Each row is a point. The ring and each string are closed loops that go straight from each point to the next, and from the last back to the first. Before rounding, they use only three directions, however many columns there are. Count how often each string passes through the ring. Passing back the other way cancels.
(in the rows, 128 means zero)

Ring (9 x 3):
[[139  91 160]
 [134 107 159]
 [124 124 144]
 [111 136 116]
 [105 131  84]
 [113 115  71]
 [126  97  78]
 [135  83  98]
 [140  77 130]]
String (20 x 3):
[[112  99 105]
 [114  87 101]
 [124  95 113]
 [142  93 109]
 [159  77 121]
 [153  62 158]
 [151  76 162]
 [154  91 157]
 [157 103 152]
 [142 110 171]
 [120 119 168]
 [100 115 150]
 [116 116 126]
 [121 120 115]
 [ 93 122 121]
 [ 83 136  98]
 [ 86 142  64]
 [110 132  50]
 [141 119  64]
 [127 107  98]]
Times through: 0

Ring (9 x 8):
[[186 150  86 125 184 131 170 153]
 [144 177 104 111 151 119 173 141]
 [101 184 122 103 120 109 167 123]
 [ 76 170 131 105 101 105 153 107]
 [ 81 138 133 117 109 109 139 100]
 [118 108 127 134 146 121 134 108]
 [152  98 117 141 175 130 138 121]
 [187 101  99 144 198 137 147 138]
 [202 120  85 138 202 138 160 151]]
String (11 x 8):
[[113 124 156 130 160 123 143 110]
 [156  86 141 150 197 136 135 119]
 [208  83  91 153 215 143 144 143]
 [214 105  58 142 197 138 154 153]
 [170 136  87 127 169 128 159 141]
 [148 151 111 121 162 124 162 135]
 [127 171 136 114 157 120 168 130]
 [112 167 137 113 143 116 162 123]
 [114 152 116 116 132 115 154 120]
 [118 139 103 120 127 115 148 118]
 [109 136 132 123 138 117 146 112]]
Times through: 1

Ring (8 x 11):
[[183 122 132 130 102 198  99 122 159 138 134]
 [176 151 104 136 140 205 119 131 159 132 146]
 [153 165  99 142 162 187 133 133 152 126 148]
 [108 158 110 158 166 136 153 124 137 118 137]
 [ 88 131 131 168 138 102 154 112 129 116 122]
 [ 92 104 162 159 104  91 133 104 128 122 110]
 [114  98 176 142  90 111 111 107 135 131 112]
 [154 104 164 130  88 156  95 114 148 138 121]]
String (32 x 11):
[[166 145  71 171 136 195 151 121 154 118 141]
 [144 135 105 160 129 165 140 118 147 122 133]
 [122 148 137 137 150 145 126 126 141 128 135]
 [133 132 119 156 129 150 136 117 143 123 130]
 [120 143 122 153 145 141 140 121 140 122 132]
 [103 157 143 135 164 128 130 128 136 127 136]
 [ 82 164 144 139 179 109 140 128 130 123 136]
 [ 65 140 122 179 155  82 172 111 121 109 121]
 [ 88 106 114 197 109  93 172  97 126 107 110]
 [106 101 122 186  98 109 156  99 132 113 111]
 [121 130 141 146 128 135 127 118 139 126 127]
 [119 121 140 153 118 129 131 113 138 124 122]
 [107 134 156 137 136 121 122 120 135 128 127]
 [ 83 122 182 136 127  88 120 114 127 129 117]
 [ 79  90 198 146  89  69 116 101 123 128 102]
 [105  78 185 152  69  92 113  97 131 128 101]
 [107  87 199 135  78  97 100 104 132 134 106]
 [146  61 167 159  38 129 106  93 142 130 100]
 [147  95 148 151  80 146 113 106 145 130 116]
 [137 119 153 136 110 146 110 117 144 132 125]
 [129 137 174 112 133 144  95 127 143 139 132]
 [162 117 171 113 101 170  83 123 152 144 129]
 [208  89 141 133  56 208  84 112 164 141 123]
 [203 109 137 126  81 212  86 120 165 142 132]
 [188 131 137 118 112 206  90 128 162 142 139]
 [223 120 106 134  90 240  96 123 171 139 140]
 [222 108  84 159  77 236 116 114 170 130 134]
 [183 126 103 150 109 201 120 120 159 129 135]
 [145 139 128 139 133 165 121 124 148 130 135]
 [136 170 136 117 172 168 113 138 148 134 148]
 [164 178  97 130 175 204 125 140 157 131 156]
 [166 174  78 146 170 207 139 136 157 125 154]]
Times through: 4

Ring (9 x 14):
[[129 134  82 129 115 125 129 117 103  84 131  90 112 122]
 [133 145  95  79 131 120  80 122 113 102 149  86 151 137]
 [134 141 125  60 146 122  56 126 129 135 155  97 164 151]
 [133 134 148  70 153 126  58 125 138 155 151 112 157 156]
 [132 123 181 111 156 133  84 120 143 175 138 139 129 157]
 [131 115 190 165 149 139 125 112 136 171 122 156  93 149]
 [129 111 174 191 137 140 153 110 128 153 113 153  73 137]
 [125 113 117 190 115 137 174 112 111 108 109 123  66 119]
 [126 120  94 169 111 132 163 114 105  91 116 106  80 116]]
String (28 x 14):
[[137 134 198 123 161 132  79 114 137 178 141 151 131 162]
 [139 130 238 138 174 136  76 111 147 207 139 176 125 172]
 [127 105 194 145 153 140 115 119 150 188 123 153 100 153]
 [126 101 190 165 148 142 134 117 147 181 116 156  84 148]
 [131 106 226 204 154 146 146 107 142 194 111 184  68 152]
 [123 103 132 154 127 138 147 120 132 137 115 122  85 131]
 [130 124 143 143 135 132 121 116 123 135 128 126 106 138]
 [136 131 189 192 144 137 136 103 118 151 121 162  85 144]
 [130 122 149 168 132 135 139 111 119 133 121 135  90 135]
 [124 111 108 141 121 133 143 121 123 117 120 107  94 126]
 [131 127 142 175 129 134 144 109 113 123 121 133  87 131]
 [128 122 115 216 110 136 189 104  97  92 106 128  56 113]
 [124 117  72 201  95 134 198 110  93  66 104 102  55 101]
 [121 115  49 167  93 130 182 117  97  59 111  82  73 101]
 [123 116  80 130 113 130 141 123 115  95 123  89 100 119]
 [129 127 117 128 128 129 119 118 118 117 131 109 113 133]
 [139 156 119 127 131 122  99 110  99  98 144 110 131 136]
 [136 156  78  92 123 117  89 117  97  77 150  80 147 130]
 [130 144  59  67 119 118  85 126 107  78 150  64 153 128]
 [126 124  82  88 123 125 104 127 121 103 138  81 131 129]
 [131 132 128 115 136 128 102 119 122 127 137 112 125 140]
 [139 156 136  67 150 119  47 120 120 130 160 105 171 154]
 [137 154 119  18 153 116  18 129 130 134 171  85 197 159]
 [130 132 111  43 143 122  55 132 136 135 154  86 167 149]
 [126 118 111  98 132 129 103 126 131 128 135  99 126 137]
 [135 137 160 102 151 128  76 118 130 152 145 126 141 154]
 [134 134 159 116 148 129  89 117 128 149 140 129 130 150]
 [132 128 155 115 146 131  93 119 132 151 137 126 126 149]]
Times through: 4
String (25 x 14):
[[130 131 114  97 134 126  94 122 123 122 140 100 134 139]
 [127 130  83  59 129 122  78 131 125 110 148  75 153 136]
 [133 146  87  32 137 117  47 130 122 110 161  71 179 144]
 [140 160 123  58 147 117  43 121 116 121 163  96 177 152]
 [137 150 129  90 143 122  71 117 116 122 151 107 152 147]
 [132 134 128 117 136 128 102 118 120 125 137 112 125 140]
 [130 131 112 113 130 127 107 120 118 115 136 103 124 135]
 [126 125  79 106 118 126 118 124 114  95 133  84 120 125]
 [123 125  33 111  99 123 140 125 101  58 128  60 111 108]
 [122 118  52 131 102 128 152 123 106  72 121  75  97 110]
 [125 118 102 131 121 131 132 121 119 111 125 101 104 127]
 [123 113  81 150 109 132 158 120 112  91 117  94  86 115]
 [118 102  56 171  94 134 190 120 107  73 105  86  63 102]
 [125 116  90 210 101 135 197 108  96  77 103 113  53 106]
 [132 131 132 192 122 133 158 105 102 106 118 132  79 125]
 [132 130 132 166 127 132 139 110 109 115 124 126  94 130]
 [125 116 102 137 120 132 138 120 119 110 123 103  98 125]
 [118 107  47 154  95 131 178 122 106  68 111  77  75 103]
 [123 122  48 152  97 128 166 118  96  59 118  78  86 105]
 [122 121  40 122  99 126 148 124 103  63 124  67 102 108]
 [123 119  68 109 113 127 128 126 115  90 129  78 113 120]
 [128 138  58  85 115 120 103 125 106  77 142  68 138 123]
 [138 159  94  72 133 116  66 119 104  94 157  84 164 139]
 [140 159 124  79 143 119  60 117 111 115 158 101 163 148]
 [136 146 130  93 142 123  76 118 118 125 149 108 147 146]]
Times through: 3

Ring (10 x 14):
[[165 141 128 124  94 130 130 175 140 119  95 164 118 111]
 [193 138 152 126 112 141 127 169 143 123  83 169 114 103]
 [196 127 167 130 135 154 128 143 145 130  80 158 117 103]
 [183 120 170 134 147 158 125 116 142 130  87 138 121 112]
 [157 128 151 135 129 139 109 108 132 113 115 116 121 134]
 [128 139 124 134 102 118  99 115 123  99 138 104 122 151]
 [ 96 137 104 132  91 112 106 112 121  99 147  97 129 157]
 [ 72 126  94 130  94 120 125 106 125 110 140  98 138 153]
 [ 74 121  95 128  98 129 139 114 131 121 126 112 140 141]
 [111 129 106 125  94 130 139 145 136 122 110 139 131 125]]
String (24 x 14):
[[106 117 120 130 117 142 138 111 136 127 111 120 136 130]
 [140 148 112 126  80 113 113 163 130 103 122 140 118 133]
 [120 142  98 122  74 118 135 173 135 115 111 152 125 123]
 [122 121 117 124 108 144 153 146 143 135  92 151 134 111]
 [126 112 134 130 130 154 147 116 142 137  93 135 135 116]
 [159 141 130 127  98 128 121 159 136 114 105 149 118 121]
 [225 166 143 121  77 116 109 223 140 104  88 193  98 102]
 [227 145 164 124 112 142 124 192 147 123  71 189 106  91]
 [162 111 159 132 148 165 144 116 146 141  79 144 129 105]
 [163 124 150 131 128 148 129 129 140 126  94 141 123 115]
 [200 148 153 129 106 128 105 166 136 108 100 155 107 117]
 [219 120 194 136 162 166 120 119 146 132  75 148 115 103]
 [174 103 184 139 175 175 132  81 144 141  83 123 129 112]
 [186 128 171 137 142 146 105 109 135 116 104 123 116 126]
 [167 147 138 131 100 120  98 143 128 100 122 130 113 136]
 [133 123 137 133 124 139 121 108 133 119 115 116 128 133]
 [116 119 134 136 128 139 118  88 129 117 125  99 132 143]
 [125 164 105 133  66  84  67 132 110  69 171  91 111 175]
 [127 164 101 129  61  87  80 151 115  76 159 109 112 164]
 [113 130 117 131 104 126 118 116 129 111 127 112 129 142]
 [ 93 111 120 133 126 144 137  90 133 127 118 105 140 137]
 [ 29 115  78 132  97 123 134  80 122 115 151  78 149 163]
 [  7 105  69 131 100 129 149  73 125 124 146  78 157 160]
 [ 51 101  98 131 121 147 155  82 134 136 120 100 152 139]]
Times through: 1
